Rows are points. To make a cloud, some directions were put in groups of two or more. Within a group, all points are equally far from the middle, so they leave a hole (a ring in 2 directions, a hollow ball in 3). The other directions are filled evenly. Then the cloud was stretched, turned, moved and blurred a little. How many holes are there, and how many directions does each take, smallest first?

Cloud (22 x 3):
[[-0.26  1.84 -0.36]
 [-2.56 -0.62 -0.41]
 [ 0.40  0.95 -0.29]
 [ 2.11  1.15  2.96]
 [ 1.75  1.02 -0.75]
 [-1.20 -0.49  0.26]
 [ 1.94  1.57 -0.06]
 [-0.06  1.65 -0.85]
 [-0.41 -1.33  0.12]
 [ 1.29  1.57  0.01]
 [-2.89  0.12  0.12]
 [-0.16  0.97  1.09]
 [-2.65  0.10 -0.02]
 [-0.35  0.36 -1.03]
 [-1.59  1.18 -1.06]
 [ 1.87  1.81  2.44]
 [ 0.55 -0.19  1.61]
 [-1.90  0.48  1.99]
 [ 0.55  2.08  1.01]
 [-1.01  0.59  1.58]
 [-2.52 -0.24 -0.22]
 [-0.76  1.63  1.32]]
Holes: 0

Cloud (28 x 4):
[[ 0.37 -0.89  1.57  1.24]
 [ 2.35 -1.81  0.49 -2.07]
 [-2.45 -0.10 -0.31  3.04]
 [-1.05  0.65 -1.34 -0.33]
 [-1.75 -0.22  0.00  1.52]
 [ 0.39 -1.08 -0.01 -1.56]
 [-0.60 -0.42  1.39  0.74]
 [-1.01 -1.17 -1.35 -0.55]
 [ 2.06 -0.27  0.46 -0.17]
 [-0.29  0.05  1.47 -1.83]
 [ 0.78  2.18 -0.80 -1.54]
 [ 0.83 -0.05  2.27 -1.72]
 [ 0.96  0.80  2.58  0.83]
 [-1.89 -1.27  0.55  2.97]
 [ 0.61  0.14  0.16  0.95]
 [ 1.85 -2.34 -0.31  0.09]
 [ 0.41  0.16 -0.50  1.08]
 [-0.64 -2.92 -1.03 -0.70]
 [-0.32 -0.87 -0.27  0.60]
 [ 0.51  1.88 -0.37 -0.10]
 [-2.34  1.86  0.82  1.50]
 [-0.76 -0.90 -0.35  1.56]
 [ 1.54  1.67  0.71 -3.09]
 [ 0.27 -3.13 -0.41 -1.75]
 [-0.85 -0.66  1.14 -0.23]
 [-0.30 -1.26  0.47  2.08]
 [-0.58  0.66  1.55  1.51]
 [-1.52  0.40  2.31  0.49]]
Holes: 0

Cloud (73 x 8):
[[-1.07 -0.60  3.28 -0.62  1.00  0.84 -0.33  2.38]
 [-2.63  1.51  1.44 -0.35  2.79  0.13  0.11  3.14]
 [-2.00  0.95 -0.28  1.43  1.69  1.41  0.84  1.45]
 [-0.70  0.32  2.00 -2.12  2.37 -0.47 -0.64  1.52]
 [-0.47  0.34  1.78 -2.88  1.73 -0.62  0.59 -0.75]
 [-2.83 -1.07 -0.21  0.65  2.88  0.10  2.25  1.14]
 [ 0.62 -0.83  1.05 -0.33 -0.83 -0.50 -1.41 -0.51]
 [-0.62 -0.42 -0.84 -1.60  2.17 -0.36 -0.79 -0.19]
 [ 0.83  1.34 -0.49  0.13  2.39 -0.64  0.27  0.54]
 [-0.96  1.73 -0.71 -0.82  0.13 -1.72  1.59  0.72]
 [-0.20  1.54 -1.72 -0.04  0.66 -2.59  1.45 -0.64]
 [-0.17 -0.68 -1.26  2.98  2.39  0.09  2.05 -0.99]
 [ 0.82 -1.96  2.23  0.54  1.34 -0.95  1.97 -0.65]
 [ 0.00  2.36 -1.02  0.35 -0.39  2.21  0.67  0.41]
 [-1.23 -2.58 -0.70  0.54  1.03 -1.42  0.57  1.33]
 [-0.77 -0.55  0.27 -1.05 -0.11 -2.60  1.56  1.44]
 [-2.10 -0.66  2.62  0.29 -0.33 -0.69 -0.76  0.12]
 [-1.08 -0.21 -1.31  0.98 -0.10  1.19 -0.17  0.95]
 [-0.59  0.69  1.11  0.57  0.87 -0.67  2.27 -1.06]
 [-0.58 -0.57 -1.63  1.44 -0.49  0.01 -0.69  1.75]
 [-0.81 -1.56 -2.02  0.90  1.78 -2.77  1.23  0.72]
 [-0.58 -1.18 -2.43 -2.45  1.15 -0.63 -0.16  0.23]
 [-0.72  0.01  0.72 -0.15  0.09  2.41  0.88 -0.45]
 [-0.47 -1.35  0.24 -2.41 -2.97 -0.43  0.04 -0.46]
 [-1.75  1.72  1.09  0.00  1.74 -0.16  0.59 -0.85]
 [ 0.74 -0.19  1.34 -1.66 -0.09  0.30  0.16 -0.80]
 [ 0.50 -1.13  0.45  1.87 -0.85 -1.63 -0.84  1.54]
 [ 0.52  1.04  1.22 -1.23  2.80 -1.19 -0.31 -0.03]
 [ 1.23  0.00 -0.16 -1.74 -0.42 -0.10  1.43 -2.15]
 [-2.23  2.68  0.99  0.22  0.62  1.66  0.16  1.06]
 [ 0.09 -1.07 -0.12 -0.43  0.57 -0.12 -2.45  0.61]
 [-2.01  0.89 -0.38 -3.36 -0.57 -0.77 -0.41 -1.63]
 [-1.86  0.33  1.60  0.59  1.66  1.30  2.70  1.52]
 [-2.46 -1.80 -0.55 -0.45 -2.24  0.46 -0.14 -0.84]
 [ 0.02  0.33 -0.50 -0.91 -0.14 -1.80 -1.29 -0.36]
 [ 0.30  0.48 -2.29  0.54  1.51  0.43  1.38  0.70]
 [-0.29 -3.51  0.09  0.20 -0.22  0.92  0.45 -0.98]
 [-2.22 -0.25  1.16 -1.09  1.65  0.37  1.85  1.83]
 [-3.83  0.63 -1.33  0.91  1.06 -0.27  0.55  1.04]
 [-0.15 -1.31  0.24  1.11  1.25 -2.36  0.67 -0.06]
 [-2.34 -0.30  1.15  2.54  0.96  0.79  0.00  0.40]
 [ 0.44 -0.40 -0.18  0.86  0.70 -1.26 -0.45  1.83]
 [-1.67 -1.13 -1.67  1.30  0.90 -1.89  0.14  2.13]
 [-3.19  1.81 -0.03 -0.16  1.07 -0.02  0.35 -0.35]
 [-0.20  0.67  1.70 -0.60 -0.64  2.33  0.57  0.38]
 [-1.50 -1.40 -0.96 -0.87  0.45 -1.38 -0.68  1.58]
 [-0.42 -0.82 -0.86 -0.53  0.15 -0.60 -0.84 -0.92]
 [ 0.62 -2.83  0.49  0.26  1.03 -1.17 -0.86 -1.31]
 [-1.42  0.76 -2.57  0.75  1.79 -1.94 -0.14  0.79]
 [-0.84  0.89  2.48 -0.27 -2.17  1.47  0.75  0.03]
 [-0.25 -1.92 -1.51  0.18  0.04  0.19 -0.06  0.01]
 [-1.12 -0.83  0.86 -1.89  0.49  2.84  1.17  1.79]
 [-1.44 -1.41 -0.94 -0.68  0.90  1.55  2.22  0.06]
 [ 0.10  0.26 -0.82 -0.27  1.40 -1.54 -0.95 -0.65]
 [ 0.23  0.07  1.88  2.27  2.65 -1.93  0.31 -0.81]
 [-1.16  0.03  0.49  0.34  1.83  0.59  0.75  3.03]
 [ 0.73 -2.14  0.58 -0.91 -0.32  0.52 -1.29  1.83]
 [ 0.79 -1.93  0.47  0.52 -1.35 -0.79 -1.63  0.07]
 [-2.22 -1.44  0.00 -0.26  0.37  2.01 -0.78  2.39]
 [-2.71  0.81  0.81 -2.85  0.10 -0.02  0.47  1.44]
 [-1.22 -3.36 -1.29  0.10 -0.67  0.52  1.45  0.29]
 [ 0.21  0.71  1.56  1.00  3.96 -1.03  0.42  2.66]
 [-2.24  1.34 -0.21  0.95  1.85  0.57  2.73 -0.73]
 [-0.28  0.81  1.44 -1.51  1.16  0.53  1.24  1.73]
 [-1.50  0.38 -0.41 -1.16  1.54  0.96  2.06  1.03]
 [-1.13 -0.85  0.66 -0.32 -1.82 -0.08  1.12  2.73]
 [-2.27 -0.57  0.29 -1.33  2.49  2.20 -0.66  1.82]
 [ 0.31 -1.58 -0.49 -1.61  1.86 -1.10  1.71  1.04]
 [-0.91  0.61  1.63 -0.98  2.28 -0.33  1.64  2.19]
 [-1.38 -3.68 -0.75 -0.88 -2.05  0.36  0.00  0.31]
 [ 0.85 -1.48 -1.16 -0.05 -0.24  0.24 -1.50  0.57]
 [-1.14  0.84 -1.96 -0.14  1.35 -0.37  0.50 -0.37]
 [-2.84  0.24 -0.82  0.19  0.18 -1.54  0.02 -0.06]]
Holes: 0

Cloud (104 x 9):
[[-0.29 -0.19 -2.33  0.60 -1.01 -0.04 -0.54  1.75 -1.24]
 [ 1.74  1.13 -0.84 -1.05  0.19  1.25  0.86 -1.11 -2.52]
 [-0.48  1.56  1.28 -1.22 -2.08 -0.51 -1.81  0.60  0.34]
 [ 0.01 -0.15  0.26 -1.98  1.38 -1.02  2.01 -2.13  0.02]
 [ 1.79  2.44 -0.07 -2.22 -2.19 -0.27  2.47 -0.93  1.02]
 [ 0.09  3.33 -1.76 -0.65  0.08 -0.01  0.49 -0.04 -2.27]
 [ 0.13  1.50 -0.50  1.38 -3.16  1.29 -0.47  1.34 -0.78]
 [ 2.00 -0.97 -1.45  2.08 -0.67  0.56  1.17 -0.68 -0.05]
 [ 0.78 -0.91  2.50 -0.04  0.67 -1.08 -1.70 -0.37 -0.52]
 [-1.49  3.03 -0.02 -0.66 -1.63  1.65 -0.39  0.62  0.19]
 [-1.43  3.49 -0.28  0.14 -0.96  2.03  0.28  0.58 -0.54]
 [ 0.47  1.97 -0.08 -1.30  3.26  2.06  0.69 -1.97 -1.25]
 [ 0.47  2.99 -0.31 -1.86 -1.21 -0.41  0.14 -2.44 -0.77]
 [ 2.59  1.65  0.79  0.19  2.33 -0.06  1.57 -0.99  0.16]
 [ 0.90  2.55 -1.35 -0.44  1.28  1.88  1.23  1.82 -1.16]
 [ 0.96  0.79 -0.82 -0.27  2.45  2.52  1.03 -1.06  0.36]
 [ 1.46  0.62  0.36  1.04  2.89  0.80  2.19 -0.75  1.04]
 [ 0.80 -0.22 -0.61 -2.29 -1.72  1.56  0.45  1.30 -0.32]
 [ 0.23  0.91  0.37 -0.63 -2.14 -0.84 -2.78 -0.94 -1.72]
 [ 1.95  0.33 -0.23  0.31  0.31  2.68 -0.84  0.61 -1.31]
 [ 0.71  2.42 -0.63 -0.16  1.59  1.12  0.16  1.04 -2.09]
 [ 1.00  2.47 -0.55  0.38 -2.27  1.26  2.61 -0.22  0.19]
 [ 0.46  1.91 -0.01 -1.14 -2.83 -2.00  1.24  0.20  0.95]
 [ 0.92  0.60 -0.04 -0.15  1.04  3.01 -0.55 -0.34 -1.10]
 [ 0.74 -1.49 -0.75  1.49  1.55 -0.37 -1.00  1.65 -1.02]
 [ 0.60  2.09  1.16 -1.40  0.87 -2.25  0.95  0.27  0.74]
 [-0.04 -0.25  1.70 -2.00 -0.80 -1.31  2.40 -0.24  0.82]
 [ 0.47  2.60 -1.83  0.77 -2.02  2.28 -0.51  0.77 -0.09]
 [ 0.12  1.27  2.54 -1.04  1.32  0.39  0.33 -1.28 -0.46]
 [ 1.06  1.17 -1.20  0.57 -1.04 -0.39  2.30 -1.10  1.74]
 [ 1.79  2.16 -1.79 -1.56 -1.61  1.80  1.79 -0.70  0.09]
 [-0.20 -0.78  1.30  0.34 -2.03 -0.05  0.48 -1.47  0.66]
 [ 1.28  1.55  1.87 -1.83  0.72 -0.29  1.56 -2.81  0.14]
 [-0.54  1.33 -1.57 -0.26 -2.40  2.63  0.27 -0.53 -0.07]
 [-0.61  1.86  0.01  0.59 -1.46  1.87 -2.18 -0.79 -0.84]
 [ 2.06 -0.11  0.52 -1.83 -2.96 -1.00  1.24  0.94  0.08]
 [ 0.74  1.79 -0.92  0.30 -3.39  0.92 -1.01  2.08  0.35]
 [ 0.12 -0.56 -0.31 -2.84 -0.55 -0.03  0.45 -1.27  0.17]
 [ 0.45 -0.06 -0.96 -1.50  0.05  1.33  0.42  2.10  0.03]
 [-0.27  1.24 -0.20 -0.07  0.52 -2.36  0.91 -0.73  0.17]
 [-0.15  1.80 -0.54  0.64 -2.61  0.98  0.54  0.75 -1.71]
 [ 0.82  0.52 -2.01  0.01 -2.73  1.90 -1.18 -0.85  0.52]
 [ 0.09  2.25 -0.94  0.68 -1.42  2.06 -1.22 -1.42 -1.01]
 [ 0.55 -0.41 -1.58  2.73 -0.34  0.65  0.53 -0.22 -0.65]
 [-0.90  1.23  0.13 -3.12  1.75  0.44  1.24  0.15 -0.47]
 [-0.62 -0.46 -0.33  0.71  0.18  2.11 -2.09  0.50  0.37]
 [ 2.86  1.07  0.84 -0.40  1.98 -0.59  1.73 -1.17 -0.38]
 [-0.34  1.27 -2.24  1.69  0.23  1.70  0.98  1.51  0.86]
 [-1.65  1.97  0.42 -1.45  0.86  1.22 -1.10 -0.32 -0.58]
 [-0.05  1.38  0.74  0.76 -1.48  1.64 -1.32  1.26 -0.08]
 [ 0.62 -0.49 -2.36  0.92 -2.54  0.02 -0.28  1.69  1.26]
 [ 1.59  0.45 -0.70 -2.74  0.27  0.06  0.29 -0.95 -1.81]
 [ 0.31  3.24 -0.05  0.90 -0.57  1.56  0.41  0.39  0.52]
 [ 2.15  1.70 -0.70 -0.74 -1.11  2.25  1.63 -0.52 -0.39]
 [-0.91 -0.21 -1.31  0.78 -2.35  0.66 -0.16  1.02  1.37]
 [-0.11  2.38  0.05 -0.25 -2.56  1.28 -1.10 -1.51  0.14]
 [ 3.07  0.31  0.12 -0.41  0.63 -0.85  2.52 -1.16  0.80]
 [-0.81  1.59  0.40  0.79  0.55 -0.62  0.48 -1.37  1.52]
 [ 0.59  2.50  0.23  0.12 -0.26 -1.27  0.57 -2.00 -0.81]
 [ 0.80  1.49  1.31 -1.32  0.31 -1.44  1.37  0.48  2.20]
 [ 0.40  1.36 -0.13  0.36 -2.43 -0.13  2.01 -0.70  1.95]
 [ 1.09  1.17 -0.35  1.37 -1.33 -0.37 -1.12  0.14 -2.11]
 [ 2.16 -1.30  0.01  1.81  1.70 -1.17 -0.84  0.99 -0.76]
 [ 2.92 -0.05  1.17  0.40  1.58 -0.91 -0.63 -1.07  0.45]
 [ 0.25  2.32  0.41  0.41 -1.08 -0.76  0.67 -1.48  1.50]
 [-0.75  0.36 -1.59 -1.04 -2.18  1.63  1.00  0.77 -1.21]
 [ 1.19  1.52 -2.33 -1.19 -2.76  1.80  1.34  0.45  0.05]
 [ 0.51  2.35  0.45  1.81  1.20  0.78  1.23  0.17  0.64]
 [ 0.04  0.14 -1.08 -1.21 -2.01  0.41 -1.76 -1.86  0.10]
 [ 0.62  1.47 -2.06  0.01  2.22 -0.83  0.35  0.05 -0.34]
 [ 1.90  0.53 -1.98  1.10  1.99  0.75  0.15  0.53  0.94]
 [-0.69 -0.32 -0.51 -0.99  0.81  1.79  1.74 -0.34 -1.26]
 [ 1.82  1.95 -0.35 -0.80 -0.49  1.67  1.06  1.78  0.20]
 [ 1.75  0.93 -0.58  0.07 -1.80  0.16  3.68  0.61  1.16]
 [-0.34  0.82 -0.82 -1.22 -1.47 -1.31  2.24 -0.65  1.72]
 [ 2.23 -0.05 -1.13 -2.26  1.05  0.19  0.23 -0.27  0.16]
 [ 0.38 -0.27 -0.10  1.49  0.36 -1.79 -0.52  0.80 -0.89]
 [-0.79  0.63  0.63 -2.57  0.27  1.91  0.52 -0.91 -0.25]
 [-1.01  3.22 -1.68  0.36 -0.19  2.52  0.59 -1.28 -0.85]
 [ 0.66  1.98 -0.84 -1.01 -2.25  0.47 -2.04  0.08  0.73]
 [ 0.13  1.29 -2.57  1.65  0.90  1.80  0.78  1.87 -0.06]
 [ 1.66 -0.45  0.01 -0.45  1.14 -1.21  2.53  1.76  0.40]
 [ 2.15  1.48  1.66 -2.10  1.01 -1.08  0.98 -1.59  0.68]
 [ 1.85  0.44  0.31 -1.09 -0.31  0.60 -0.45 -2.01 -2.38]
 [-1.19  1.30 -1.20  1.42  2.21 -0.15  1.33  0.26 -1.07]
 [ 1.17  1.52 -0.20 -0.48 -1.74 -0.42 -2.76 -1.71 -0.95]
 [ 1.84  1.24  0.20 -1.55  1.13 -0.27 -0.62  0.34 -1.73]
 [-0.36 -0.35 -1.06 -1.62 -1.43 -0.23 -1.00 -1.03 -1.55]
 [ 1.64  0.15 -2.66  1.06 -0.99 -0.62  1.80  0.67  0.34]
 [ 2.03  1.16 -1.88  0.02  0.41  1.60 -1.25  0.68  0.49]
 [-1.93  0.94 -0.96 -1.19 -0.82  1.31  2.76 -0.27  0.19]
 [-0.86  1.52  1.85 -0.44  0.11 -1.54 -0.33 -0.40  0.55]
 [ 1.58  2.48 -0.41 -1.01  2.49  0.83  0.79 -0.07 -1.93]
 [-0.52  1.98 -1.41 -1.08 -2.95  0.41  0.26  1.44 -1.35]
 [-0.73  1.17 -0.37 -1.71  0.71  2.22  1.40  1.09  0.48]
 [-1.05  1.55  1.22 -0.27 -2.02 -0.79 -0.66 -0.74 -0.89]
 [-0.17  1.22 -0.45 -3.40  0.26  0.32  1.54 -2.17  0.19]
 [ 1.54  0.37 -0.51 -1.14 -0.41  2.55 -0.74  0.14  0.82]
 [-0.27  1.00  1.39 -0.44 -0.05  1.84 -1.61  0.19 -0.83]
 [-0.87  1.42 -0.24 -3.73 -0.58  0.45  1.70 -1.21 -0.26]
 [ 1.49  1.68 -0.71  2.22 -0.54  0.09  0.39  1.52 -0.55]
 [ 1.45 -0.84  0.29  0.84  0.94 -1.53 -1.93 -0.76  1.01]
 [ 0.19  2.09  0.65 -0.28  1.78  1.29 -1.46 -1.09 -1.65]
 [ 1.97  1.37 -1.55 -1.23  0.51  2.47  1.56 -0.96  0.06]]
Holes: 3 (2, 2, 4)
